Each row is a point. To make a cloud, some directions were put in groups of two or more. Within a group, all points are equally far from the middle, so they leave a hole (a ring in 2 directions, a hollow ball in 3). The other directions are filled evenly. Then the cloud was stretched, turned, moved and blurred a little. How many holes are there, and how many directions does each take, smallest first?

Cloud:
-0.08; +0.33; +0.64
-0.16; -0.06; -0.36
+0.19; -0.28; +0.39
+0.09; +0.05; +0.12
+0.31; -0.44; +0.26
-0.38; -0.05; -0.65
+0.43; +0.15; +0.61
-0.40; +0.35; +0.15
-0.20; -0.16; -0.27
+0.81; +0.11; -0.52
+0.86; -0.29; -0.34
+0.50; +0.34; +0.11
+0.37; +0.36; -0.45
+0.22; -0.21; +0.36
-0.31; +0.32; -0.03
+0.19; -0.10; +0.29
+0.48; +0.27; -0.09
+0.60; +0.27; +0.39
+0.50; +0.36; -0.28
Holes: 0

Cloud:
+0.15; -0.48; -0.46; -0.45
+0.08; +0.02; +0.01; +0.39
-0.37; +0.42; +0.00; +0.20
-0.95; +0.08; -0.24; -0.15
-0.44; -0.02; +0.01; +0.40
-0.17; -0.18; +0.17; -0.12
+0.35; +0.03; +0.27; -0.03
+0.02; -0.20; +0.23; -0.58
-0.83; +0.35; +0.28; +0.15
-0.17; -0.61; -0.51; -0.19
-0.20; -0.52; -0.11; +0.46
+0.23; -0.50; +0.18; +0.49
-0.10; -0.60; -0.10; +0.47
+0.01; -0.12; -0.31; +0.64
-0.36; +0.54; +0.43; +0.24
+0.12; -0.21; -0.61; +0.21
-0.53; +0.07; -0.14; +0.08
-0.38; +0.06; -0.27; +0.32
-0.44; +0.21; -0.28; +0.16
+0.58; -0.61; -0.71; -0.04
-0.16; -0.29; +0.20; +0.64
+0.10; +0.35; +0.36; +0.35
+0.22; -0.61; -0.17; -0.32
+0.61; +0.10; -0.62; -0.30
-0.19; -0.30; +0.10; -0.33
+0.56; -0.51; +0.29; +0.04
+0.10; -0.39; -0.64; -0.21
+0.15; -0.23; -0.31; -0.58
Holes: 0

Cloud, 26 rows:
+0.06; -0.52; -0.18; -0.39
+0.27; +0.18; +0.47; +0.26
-0.13; +0.30; +0.00; -0.73
-0.15; -0.18; +0.54; -0.31
-0.27; +0.05; +0.08; -0.19
-0.17; +0.56; -0.15; -0.58
-0.17; +0.20; +0.16; -0.23
+0.54; -0.29; -0.38; -0.10
+0.17; +0.25; +0.03; -0.38
-0.42; -0.37; +0.05; +0.34
-0.53; -0.16; -0.18; +0.41
+0.49; +0.17; +0.83; -0.80
+0.12; -0.31; +0.46; -0.37
-0.37; +0.20; -0.49; +0.22
+0.00; +0.67; +0.58; -0.59
-0.19; +0.19; +0.32; -0.19
-0.39; -0.15; +0.27; -0.70
-0.58; +0.41; +0.82; -0.29
+0.64; +0.41; +0.30; +0.14
+0.37; -0.05; +0.16; +0.28
-0.35; -0.09; -0.12; -0.10
-0.07; +0.28; +0.24; -0.20
+0.06; +0.28; +0.39; -0.58
-0.28; -0.15; -0.19; +0.36
-0.10; +0.33; +0.85; -0.44
-0.01; +0.23; +0.23; +0.28
Holes: 0

Cloud:
-0.36; +0.53; +0.14; +0.43; +0.30; -0.28
-0.35; +0.09; +0.70; -0.17; +0.28; -0.21
-0.45; +0.07; -0.18; -0.09; +0.46; -0.05
+0.48; +0.96; -0.05; -0.16; +0.10; -0.01
-0.60; -0.37; -0.10; +0.37; -0.17; -0.03
+0.51; -0.12; -0.08; -0.17; +0.24; -0.13
-0.10; +0.84; -0.15; +0.54; +0.67; +0.17
-0.17; -0.83; -0.17; +0.09; -0.17; -0.01
+0.47; +0.40; -0.05; -0.14; +0.17; -0.06
-0.01; -0.24; +0.05; +0.36; +0.35; -0.61
-0.69; +0.51; +0.10; -0.17; -0.40; -0.27
-0.21; -0.62; +0.11; -0.29; +0.29; +0.05
-0.63; -0.10; +0.20; -0.29; +0.16; -0.40
+0.11; +0.03; +0.09; -0.73; -0.05; -0.25
-0.38; -0.44; +0.78; -0.16; +0.15; +0.01
-0.16; +0.15; +0.44; -0.28; +0.20; -0.05
+0.04; +0.08; +0.36; +0.06; +0.30; -0.02
+0.10; -0.16; +0.12; -0.51; +0.26; -0.28
+0.46; -0.03; -0.38; -1.03; -0.04; -0.20
-0.41; +0.02; +0.33; +0.00; +0.06; -0.74
-0.77; -0.22; +0.40; -0.98; -0.02; -0.21
-0.14; -0.56; -0.08; -0.63; -0.36; -0.45
-0.14; +0.80; +0.22; +0.05; +0.40; +0.02
+0.60; -0.10; -0.62; -0.01; -0.05; -0.23
+0.39; -0.51; -0.64; -0.36; +0.15; -0.38
+0.07; -0.01; -0.05; -0.27; +0.05; +0.52
-0.30; +0.17; +0.78; -0.42; -0.10; +0.10
-0.35; -0.36; +0.78; -0.04; +0.12; +0.11
-0.53; -0.21; -0.24; -0.01; -0.25; +0.27
-0.43; -0.40; +0.13; -0.55; -0.17; -0.48
-0.37; -0.46; +0.13; -0.08; +0.43; -0.18
+0.30; +0.28; -0.34; -0.36; +0.31; -0.11
+0.67; +0.22; -0.37; -0.17; -0.28; -0.61
-0.36; -0.01; +0.27; +0.39; +0.17; -0.47
+0.19; -0.60; -0.17; -0.61; -0.12; -0.36
+0.25; -0.08; -0.15; -0.44; +0.00; -0.37
-0.10; -0.16; -0.50; -0.61; +0.09; -0.47
-0.72; +0.26; +0.19; -0.04; -0.01; +0.29
+0.26; +0.13; -0.19; +0.01; -0.20; -0.53
-0.19; +0.03; -0.16; +0.49; +0.01; -0.54
-0.01; +0.27; +0.01; -0.38; -0.07; +0.17
-0.51; -0.56; +0.42; -0.02; +0.05; +0.00
-0.27; +0.33; +0.04; +0.32; -0.29; -0.43
-0.58; +0.22; -0.19; +0.28; -0.10; -0.42
-0.85; -0.49; +0.34; -0.36; +0.55; +0.03
+0.00; +0.62; -0.71; +0.53; +0.21; -0.38
-0.26; -0.38; -0.36; -0.42; +0.15; -0.81
Holes: 0

Cloud, 51 rows:
+0.07; -0.19; -0.27; +0.11; +0.66; -0.43
-0.42; +0.33; +0.20; +0.33; -0.40; -0.47
+0.41; +0.49; -0.28; -0.17; -0.38; +0.04
-0.24; -0.05; +0.01; +0.40; +0.31; -0.60
-0.28; +0.19; +0.12; -0.42; -0.55; -0.01
-0.65; +0.28; -0.09; -0.01; -0.51; -0.20
-0.29; +0.56; -0.42; +0.37; -0.30; +0.20
+0.05; -0.15; -0.15; +0.15; +0.65; -0.48
+0.05; -0.02; +0.13; +0.02; +0.00; +0.65
+0.04; +0.75; -0.09; -0.14; +0.45; -0.06
+0.53; -0.20; -0.14; +0.12; +0.70; +0.09
-0.18; +0.70; +0.79; +0.09; -0.40; +0.00
+0.07; -0.05; +0.01; +0.25; -0.19; -0.66
+0.71; +0.51; +0.06; -0.05; -0.03; -0.10
-0.21; +0.46; +0.41; +0.55; +0.19; +0.51
+0.43; +0.11; +0.23; -0.20; -0.17; -0.51
-0.25; -0.21; -0.63; -0.07; +0.17; -0.17
-0.27; -0.08; +0.37; -0.29; -0.25; +0.30
+0.52; -0.31; -0.08; -0.34; +0.10; +0.03
+0.57; +0.31; -0.21; +0.27; +0.63; +0.18
+0.63; -0.34; -0.59; +0.74; +0.27; -0.17
-0.23; +0.30; +0.04; +0.37; +0.03; -0.67
-0.35; +0.62; +0.28; +0.65; +0.23; +0.34
+0.15; +0.34; +0.10; +0.20; -0.41; +0.62
-0.39; +0.06; +0.20; +0.25; -0.44; -0.39
+0.27; -0.46; -0.21; +0.55; +0.00; -0.36
-0.72; +0.71; +0.53; +0.26; +0.15; -0.25
+0.68; -0.12; +0.33; +0.48; +0.15; +0.19
-0.45; +0.32; +0.59; -0.35; -0.46; +0.08
-0.08; -0.11; +0.09; -0.18; +0.17; +0.46
+0.37; +0.61; -0.02; -0.22; -0.17; +0.26
+0.57; +0.33; -0.13; -0.03; +0.17; +0.47
-0.41; +0.49; +0.41; -0.22; -0.67; +0.01
+0.50; -0.21; -0.19; +0.15; +0.71; +0.10
+0.40; +0.33; +0.05; +0.68; -0.37; -0.09
+0.32; +0.35; -0.66; +0.40; +0.50; +0.05
+0.49; -0.24; -0.08; +0.23; +0.74; -0.02
-0.81; +0.50; +0.30; +0.29; +0.05; -0.33
+0.25; +0.25; -0.07; +0.15; -0.42; +0.61
+0.10; +0.26; -0.02; +0.76; -0.45; +0.17
+0.33; -0.05; +0.45; +0.51; -0.15; +0.39
+0.53; +0.48; -0.15; -0.13; -0.24; +0.25
+0.73; +0.03; +0.29; +0.48; +0.19; +0.20
-0.66; +0.28; +0.04; +0.11; -0.52; -0.24
-0.43; +0.23; +0.56; -0.29; -0.49; +0.06
+0.36; +0.12; -0.26; -0.24; -0.23; -0.52
+0.24; +0.03; -0.23; +0.03; +0.45; +0.50
+0.43; -0.03; +0.18; -0.38; +0.12; -0.33
+0.53; +0.39; +0.12; -0.26; -0.16; -0.38
+0.15; +0.06; +0.38; +0.42; -0.29; +0.58
+0.06; +0.38; -0.11; -0.45; -0.46; -0.14
Holes: 3 (2, 2, 2)

Cloud (77 x 8):
-0.17; +0.20; -0.24; -0.28; +0.55; +0.02; +0.71; +0.37
-0.08; -0.03; -0.21; +0.09; -0.55; -0.27; -0.34; +0.64
-0.26; +0.36; +0.22; -0.47; +0.30; -0.17; +0.62; +0.47
+0.12; +0.30; +0.16; +0.13; -0.19; -0.49; -0.52; +0.70
+0.34; +0.31; +0.13; +0.00; -0.01; -0.29; -0.11; +0.68
-0.77; -0.06; +0.24; -0.65; +0.50; -0.17; +0.45; +0.13
+0.43; +0.30; +0.46; -0.07; -0.20; +0.33; -0.66; -0.16
+0.30; -0.03; +0.42; -0.04; -0.85; +0.16; +0.11; +0.00
+0.07; -0.09; +0.41; +0.24; -0.06; -0.47; -0.94; -0.23
+0.09; -0.42; +0.58; -0.37; -0.16; +0.42; -0.20; -0.16
-0.21; +0.02; -0.51; +0.06; +0.08; +0.40; +0.06; +0.26
-0.50; +0.21; +0.38; +0.55; -0.53; -0.37; -0.64; +0.44
-0.55; -0.66; -0.13; +0.32; +0.11; -0.03; -0.30; -0.12
+0.07; +0.39; +0.38; -0.57; +0.50; -0.03; +0.11; -0.29
+0.11; -0.30; +0.06; -0.14; -0.62; -0.27; -0.19; +0.08
-0.35; +0.46; -0.64; +0.20; +0.21; -0.19; +0.60; +0.26
-0.73; -0.19; +0.14; -0.15; +0.31; -0.06; +0.66; -0.03
-0.14; -0.52; +0.38; +0.77; -0.02; +0.27; -0.14; -0.65
+0.21; -0.58; +0.62; -0.34; -0.35; +0.16; -0.56; +0.02
-0.05; +0.50; -0.30; +0.29; -0.12; -0.04; -0.28; +0.03
+0.24; +0.24; +0.00; -0.59; +0.32; +0.13; -0.19; +0.24
-0.51; -0.32; -0.36; +0.07; -0.14; -0.10; -0.12; +0.15
-0.16; +0.78; -0.13; -0.49; +0.24; +0.29; +1.06; +0.67
-0.16; +0.18; -0.38; +0.04; +0.86; -0.27; +0.00; +0.20
-0.64; -0.38; -0.10; +0.51; +0.22; -0.14; -0.38; -0.19
-0.24; +0.02; -0.07; -0.02; -0.30; +0.08; +0.06; -0.20
-0.41; -0.15; +0.08; +0.17; -0.05; +0.30; -0.72; +0.58
-0.33; +0.33; -0.36; +0.46; +0.59; -0.07; +0.00; +0.78
+0.42; +0.61; +0.36; -0.26; +0.10; +0.10; +0.27; +0.14
-0.26; -0.53; +0.58; +0.34; +0.09; -0.08; -0.12; -0.57
-0.05; +0.22; +0.12; -0.33; +0.13; +0.25; +0.74; +0.36
-0.03; -0.29; +0.07; +0.56; -0.09; -0.75; -0.48; +0.04
-0.59; -0.40; +0.43; -0.19; +0.16; -0.43; +0.43; +0.00
+0.72; +0.34; +0.01; -0.12; -0.19; +0.34; -0.45; +0.04
-0.67; -0.58; -0.15; +0.17; -0.57; -0.24; -0.30; +0.55
-0.03; +0.46; -0.39; +0.39; +0.02; -0.17; +0.24; +0.03
+0.41; -0.18; -0.09; -0.10; -0.09; +0.56; -0.25; -0.12
+0.42; +0.02; -0.01; -0.05; -0.22; +0.70; +0.28; -0.35
-0.19; -0.15; +0.10; +0.44; -0.44; -0.35; +0.07; -0.01
+0.37; +0.38; -0.13; +0.03; +0.04; -0.76; -0.22; +0.19
-0.06; +0.18; -0.28; -0.05; -0.26; +0.02; -0.17; +0.87
-0.47; -0.30; +0.74; +0.55; -0.17; -0.26; -0.29; -0.40
-0.58; +0.49; +0.58; -0.07; -0.22; -0.45; +0.48; +0.17
+0.35; -0.13; +0.57; -0.47; -0.49; -0.02; -0.54; -0.01
-0.06; +0.24; -0.07; -0.01; +0.78; +0.23; +0.25; -0.42
-0.02; -0.07; -0.20; +0.17; +0.31; +0.62; +0.01; -0.74
-0.21; -0.05; -0.44; +0.19; +0.60; +0.38; +0.01; -0.30
-0.59; +0.18; -0.18; +0.12; +0.69; +0.34; +0.26; -0.29
+0.54; +0.13; +0.02; +0.46; -0.46; -0.05; +0.06; -0.27
-0.26; -0.20; -0.37; +0.01; -0.08; +0.39; -0.57; +0.30
-0.13; +0.68; +0.14; +0.22; -0.23; +0.00; -0.27; -0.01
-0.73; -0.24; +0.64; +0.20; -0.22; -0.28; +0.55; -0.27
+0.66; +0.08; -0.18; +0.03; -0.07; +0.36; +0.12; +0.26
-0.63; +0.35; +0.24; -0.38; +0.27; -0.35; -0.15; +0.50
-0.15; +0.79; +0.06; +0.10; -0.23; -0.13; -0.18; +0.51
-0.40; +0.45; -0.17; +0.09; +0.42; -0.02; +0.33; +0.80
+0.01; +0.26; +0.22; -0.17; -0.06; -0.44; +0.31; -0.32
+0.53; -0.32; +0.00; -0.40; -0.22; +0.22; -0.61; +0.04
-0.30; +0.12; +0.53; -0.38; -0.08; +0.04; +0.60; -0.88
-0.34; -0.16; -0.20; +0.80; +0.26; +0.25; +0.11; +0.13
-0.61; -0.23; -0.07; +0.43; -0.16; -0.27; +0.16; +0.07
-0.10; -0.46; +0.03; -0.57; +0.16; +0.21; +0.52; -0.50
-0.91; -0.03; -0.27; -0.29; +0.44; +0.32; +0.54; -0.02
-0.65; +0.36; +0.10; -0.12; +0.68; +0.01; +0.03; +0.00
-0.73; +0.30; +0.57; -0.01; -0.43; -0.19; -0.38; +0.17
+0.23; -0.12; +0.05; -0.18; -0.37; +0.43; -0.21; -0.46
-0.08; +0.06; -0.54; +0.07; +0.12; -0.33; -0.02; +0.05
-0.31; -0.06; -0.34; -0.01; +0.26; -0.19; +0.92; +0.32
-0.68; -0.20; +0.21; +0.18; +0.23; -0.23; +0.16; -0.20
-0.45; -0.41; -0.10; +0.41; -0.36; +0.05; +0.25; +0.24
-0.26; -0.16; +0.65; -0.08; +0.14; -0.06; +0.53; -0.30
+0.07; -0.17; +0.88; -0.01; -0.74; -0.33; -0.51; -0.19
-0.14; +0.23; -0.73; +0.27; +0.03; +0.07; -0.11; +0.33
-0.32; +0.40; -0.17; -0.17; -0.14; -0.48; -0.42; +0.44
-0.40; -0.16; +0.29; -0.05; +0.31; -0.41; +0.04; -0.23
+0.41; +0.29; -0.24; +0.45; -0.05; -0.60; -0.71; +0.20
-0.03; +0.24; +0.61; -0.70; -0.19; +0.45; +0.48; -0.01
Holes: 1 (3)
